Every row gives one point. The window is the flat piece filled in between its corners: a triangle in 3 columns, a solid with four corners in 4, and so on. A path goes straight from each point to the next, and from the last back to the first. After which points does the path pass through the window?
In the rows, 128 means zero.

Window, 3 rows:
[[118 193 152]
 [127  77  93]
 [147  80 125]]
Path:
(1): [154  56  70]
(2): [163 132 128]
(3): [125 131 154]
(4): [127  58 121]
(5): [129 140  35]
(6): [155  95  79]
(7): [ 89  91 134]
(8): [117 157 159]
(9): [166 171 122]
(10): [154 202 122]
(11): [ 86 147 167]
(12): [ 96 127 149]
(13): [166 136 138]
(14): [121 244  86]
(15): [116 126 141]
(16): [126  60 113]
Through the window after points: 4, 6, 10

Window:
[[123 128  84 173 184  98]
 [170  81 127 126 172 108]
 [120  89  83 163 149 133]
 [161 187 172  57 102 201]
 [166 109  54  76 149  90]
 [ 88 107 118 170 143  89]]
Path:
(1): [112  80  76 159 180 118]
(2): [149 111  87 175 130  72]
(3): [185 109  90  99  88 106]
(4): [109 159 103  89 188 148]
(5): [ 58 128 125 131 194 110]
(6): [214 119  43 131 107 109]
(7): [171 104  50 158 112 122]
(8): [126 112 100  86 172 110]
(9): [137  87 101 124 191 126]
(10): [179 109 121 131 139  89]
(11): [180 128 117 170 147  87]
(12): [ 83 118  69  85 181 125]
(13): [110 145 105 134 219 128]
(14): [145 120  90 160 132 101]
(15): [206 124 118 118 120  84]
(16): [ 93  90  37 111 181 129]
Through the window after points: 7, 9, 13, 15

Window, 8 rows:
[[124 124 163 195 100 197 126 101]
 [126 179 126  67 183 106  89 139]
 [ 88  58 104 203 129 212 112 107]
 [205 134  93  93 145 109  97  98]
 [142 129 143 187 100  91 141 171]
 [134 146 114   7 163 190 110 183]
 [186 137 161  60 219 147  51 181]
 [123  96 160 134  65  72 125 104]]
Path:
(1): [137 138 102 130 129 123  91 135]
(2): [115  83 168 100 171 145 136 130]
(3): [148 129 145  59 181 155 108 138]
(4): [135 183  99 103 125 134  55 218]
(5): [128 130 152 145 107 159  92 145]
(6): [155 125 146 124 178 202 135 104]
(7): [155  99  84 178 180 109 172 128]
(8): [132 132 164 109  96 155  41 104]
(9): [171 128 117 114  31 198  86 165]
(10): [123 130 128  89 182 149 125 144]
(11): [146  85 108  57 194 142 130 112]
(12): [122 162 147 130 108 159  83 139]
(13): [164 132 129  80 154 129  48 157]
(14): [124 142 136  76 166 129 149 147]
(15): [141 128 143 103 174 133 156 145]
(16): [144 134 137  86  87 143  14 129]
Through the window after points: 3, 5, 9, 15

Window, 11 rows:
[[117 133  16  97  87  34 127 120  65 107 161]
 [122 151 106 134 131  70  78 173  53  93 157]
 [186  79 185  96 127 151  77  82  71 129 127]
 [115  78 185 100 176 149 122  46  69 182 127]
 [144 105 208  96 202  81 134  66 140 141 120]
 [110   7  75 106  91 125 118 129 158 163  47]
 [117  84 169 102  80  86 134 135  84 139 130]
 [132  94 161 155 114 106  94  74 116 136  95]
 [125 106 101 159 151 159 206  79 157  58 124]
 [ 86  96  46  99  88 178 123  79 163 102 143]
 [196 171 127 158 116 226 116 114 159 132  72]]
Path:
(1): [103 119 167  80 138 106 125  87  56 148  79]
(2): [111 109 113 112 105 122 138  93 104  96  76]
(3): [144  66  92 116 120 116 117 114 122 141 137]
(4): [163  60 118 174 103 143 127 110 132 150 177]
(5): [131 151 137  85 120 140 103 105 111 126  65]
(6): [ 99 128 106  91 130  90 120 133 117 102  41]
(7): [171  47 177 163 101 176 103  92 112 170 182]
(8): [107  88 105 137 100  97 134 152 143 165 204]
(9): [121 134 103 117 129 101 122  98  80  79  90]
(10): [143 127 135  87 128 127 101  87 121 115  51]
(11): [159 108 181 159 174 132 145  94 142 152 173]
(12): [131  85  59 138 114  70 123 111 108 122 175]
(13): [114 167  84  61  86  82 132 112  51 102  95]
(14): [ 62 135 118  62 128 141 158  90  85  87  85]
(15): [165 106 127 145 140  84 102 118 119 133 152]
(16): [181  69 105 152 104  83  79 124 175 122 201]
Through the window after points: 2, 10, 12, 14

Window (12 x 12):
[[125 178 119 144  83 109 200 149 147 188  75 108]
 [ 39 143 131 129 150 118 155  97  47 133 144  78]
 [158 143 200 173 122 122 107 173 102 166 138  64]
 [174 158  91  91  81 123 124 169 146 130  89 143]
 [150 125 181  41  72  85 177 126 127 127 112 108]
 [ 67 170 117 198 144 129 181 113 186 138 225 112]
 [130 181  97  49  93 177 162 112  97 166 101 111]
 [130  53 108 138 111  65 115 123 138 221 176 141]
 [108 116 118 135 181 140 117 138 157 165 127 164]
 [116 144 132 127  69 128  61 123 168 211 110 173]
 [142  81 154 119  83 221 159 174  44 117 201 142]
 [173 189 139 157  70 160 106  61  76 143 143 155]]
Path:
(1): [ 73 117 133 139  76 165  92  85 198 141 106  80]
(2): [108 111 130 112  69 132 115 139 176 161  95  97]
(3): [176 208 128 139 124 121  96 120  71 188 160 222]
(4): [131 175 167 118 104 150 162 149  86 191 190 190]
(5): [131 141 103 122  89 132 140 102 124 134 102 104]
(6): [130 116 123 131 100 142 143 119 135 142 136 112]
(7): [134 160 211  77  97  99  82 167  88 186 162 170]
(8): [134 157 114  90 116 114 173 132  74 159 149 152]
Through the window after points: 2

Window (14 x 14):
[[ 84 111 102 168 100 170  63 148 105  90  99 178 115 126]
 [119 196 159  66 169 147 140  88 144  94 137 137 126  92]
 [130 154 186 159 203 114  93 139 141 211 110 179 129 170]
 [  9 100  80 105 105 108 174 119 142  61  94 141  99 162]
 [186 174 136 141 150 146 142 101 209 103 135 131 150 128]
 [102 188 165  87 104  89 213 137 191 106 198 149 100  82]
 [ 99  40  93  88 106 159 112 146 121  59  74 187  53 157]
 [171  94 126 172 212 118  92  93 108 143 143 197 152 113]
 [ 92  49 103 125 152 148  99 185 137  64  80 116 117 100]
 [116 114 151 139 196 182 130 135 119 200 187 175 160 181]
 [ 75  64  83 139 115 148 107 117 122  95 109  94  37 126]
 [149 165 186  98 112  92 161 113 124 103 162 110 151 145]
 [ 71  38  81 106  74 152 106 119 134 129  54 140 112 100]
 [201 220  82  72 153  89 121 135 165 114 173 123 151  97]]
Path:
(1): [143 134 133 117 168 127 157 135 123 113 117 117 119 135]
(2): [126 144 140 117 146 123 139 131 124 143  79 137 125 109]
(3): [ 85  95 144 123 115 125 115 123 186 117 219 172 108 168]
(4): [ 90  70 134  80 135 119  56  80 192 150 174 102 124 106]
(5): [137 174 111 160 161 162 171 162  82  87  73 186 123 161]
(6): [155 129 118 144 188 155 236 131 128  87  96 151  61 135]
(7): [ 57 109 120 100  98 107  81 135 157 112 144 131 130 116]
(8): [ 92 125 114 106  99 126  76  62 218 115 179 191 121  93]
Through the window after points: 2, 6

Window (14 x 14):
[[147 101 119 115  87 153  68 119  64  59 178  73 175 121]
 [143  99 108 134 164 113  45 142 119 125 134 160 116 180]
 [142 129  46 155 124 143 108 138 128 135 155 153 182 199]
 [173 148 133 122  65 147  94 116  67 123 217 100 134  67]
 [144  73 121 143 114 109 111 178 102 134  83 198 147 182]
 [119 111 197 182 146 124 193 106 167 113 134 114 121  51]
 [167  80  76 171  80 113  41 183 136 120 161 134 170 145]
 [ 87 170 165 185 164  52 168 146 135 125  91 129 148  96]
 [121 124 158 138 118  60 142 150 176 111 113 159 123 193]
 [112 109  72 115  81 163  55 177 139 130 115 145 130 163]
 [158 130 180 169  84 147 115  97  65 138 174  13 129  93]
 [112 191 232 205 151 132 158 134 139 111 141 128 162 117]
 [ 99 144 201 136 156  91 135 105 163 167 111 144 197 136]
 [208 148 129 140  63 165  63  70  86  93 141  74 145  87]]
Path:
(1): [162 152 144 135 136 142 148 127 113 133 125 109 167 153]
(2): [166 184 119  99 135  77 113 206  80 100 140  93 151 145]
(3): [120  70 167 219 109 148 102  52 161 135 137 151 147 102]
(4): [ 69  76 140 135  78 128 135  64 108 125 235 203 149 133]
(5): [208 187 110 156 143 124  79 205 127 123  67  56 146 137]
(6): [136 153 149 122 174 107 142 179 153 123 119 125 163 135]
(7): [125 107 145 177 103 115 101 105 124 120 126 136 142 147]
(8): [ 74  94  84 214  83 126  41 120 136  15 159 165 143 135]
(9): [169 132 143 121 131 116 126 143 121 156 126 120 161 132]
(10): [186 154 128 123 131 113  80 201 154 120 127  77 202 133]
(11): [ 72 136 180 209 124 141 163  56 102 123 156 184 121 145]
(12): [ 91  88 149 170  79  94  45 123 116 102 150 150  94  93]
Through the window after points: 4, 10

Window:
[[146 131  74 122  54 207 132 119 160 182 194 141 102 115]
 [126 179  91 176 120 173  99 150  63  48 157 111 159 140]
 [120  94 114 158 137 163 118 129  90 103  68 151 126 175]
 [154  89 116  60 146 141 188 153 150  53 129 109 164 139]
 [ 92 156 140 147 145 158 135 122  94 165 186 132 127 185]
 [ 36  94 131 163  72  80  48 114  57 130 223  64 105  75]
 [ 88 178  69 151 179 152 194  46  57  46 136 160 117 188]
 [151 122 101 162 129 117 119 163 172  99 177 146 113 161]
 [117 131  65 135 249 185 193 134  87  30  77 109 123 135]
 [109 161 152 119 141 147  41 119 143 130  85 138 126 112]
 [113 121  59  71 131 137 143 199 118  75 111 121 109 156]
 [ 80 131 114 149 122 152 150 182 153  89 107 165 152 130]
 [150 125 128 110 117 158 113 162 106 141 145 195 107  97]
 [121 172 138 217  27  76 162 163 105 147 181  90  77 136]]
Path:
(1): [ 80 107 137 153 125 152 130 148 119  96 156 124  73 166]
(2): [ 86 152 163 156  96 179 149 173 124  76 132 135  99 131]
(3): [133 117  54 125 148 138 121 129 118 135 144 152 155 130]
(4): [135 120  61 142  96  53 124  71 107 152 144 140 172 145]
(5): [100 151 118 149 133 173 115 150 105 103 138 130  95 129]
(6): [105 146 113 150 117 185 113 127 101  70 137 107  82 139]
(7): [128 122  90 119 157  72 140 125  86 156 151 165 186 142]
(8): [133 130  26 150 174 119 161 114  83 136 160 132 189 128]
(9): [106 133 156 123 110 168 116 153 140 100 120 141  71 143]
(10): [ 49 104 221 145 108 117  93 160  92 103 234  91  81 156]
(11): [104 121  45 158  95 109  87 107  91 128 150 109 135  79]
(12): [134 124  90 129 141 142 127 128 108 113 142 126 148 131]
(13): [107 140 138 134  99 151 139 140 102  95 144 145  60 167]
(14): [ 92 146 123 157 124 155 153  90 102  44 150 170  93 160]
(15): [154 143  54 128 171 121 126 174 113 179 152  98 166 147]
(16): [142 167  53 130 132 144 152 108  86  93 110 127 184 134]
Through the window after points: 2, 10, 14

Window:
[[152 147 138 123  84 139 138 138 114  87 116 153 113 146]
 [133 141  94 125 104 136 154 179 143 112 119 118 128 148]
 [168 103 103 117 106 154 130 139 145 138 136 139 104 133]
 [199  99   7 175 195  90 163 180  41 204 104 142  46 122]
 [128 140 138 125  97 118 126 128 150 116 103 108 109 112]
 [143 131 109 104 109 161 102 127 117 107  94 110 137 146]
 [157 159  98 156 172 127 120 136 145 152  98 164 117 143]
 [104 130 129 111 104 157 110 153 108 135 138 128  98 149]
 [119  97 109 109 116 122 116 151 119  97 128 149 133 122]
 [147 133 117 141  81 128 105 153 117 146 120 137 148 133]
 [129 133 127  82  96 123 152 126 126 138 116 137 141 150]
 [158 107 134 147 132 113 141 150 124 128 118 115 122 171]
 [170 170 150  75 153 162  73 162 105 130 152 125 142  86]
 [131 135 109 133 113 148 138 116 109 115 157 116 139 125]]
Path:
(1): [143 169 125 103 148 104  81 161 110 107 127 111 120 119]
(2): [143 130  81 118 124 101 111 119 167 127 133 110 118 149]
(3): [151 120 141 141 121 156 138 172  81 141 113 143 127 132]
(4): [148 123 116 164 120 148 141 162  98 135 116 133 106 125]
(5): [162 125  74 100 137 110 106 132 127 134 121 122 116 146]
(6): [154 171  84  80  99 141 110 158 116  99 156 124  96 192]
(7): [117  90 147 136 119 132 144 132 123 154 100 141 141  99]
(8): [144 120 115 126 112 147 138 148 119 126 119 128 127 127]
(9): [147 137 104 109 103 108  90 134 102 125 121 107 112 146]
(10): [157 134  84 123 118 128 110 135 116 131 118 133 102 145]
(11): [142 117 133 120 121 157 144 151 108 121  98 117 140 124]
(12): [121 115 132 115  94 153 146 166  99 138  92 122 127 114]
(13): [172 138  87 134 152 111 102 119 153 135 162 134 103 165]
(14): [166 107  60  66 132 104  99 132 128 138 154 127 112 154]
(15): [125 163 153 158 112 169 147 166 104 121  94 143 133  97]
(16): [157 132 130  99 114 166 124 141 116 143 137 140 140 117]
Through the window after points: 6, 10, 16
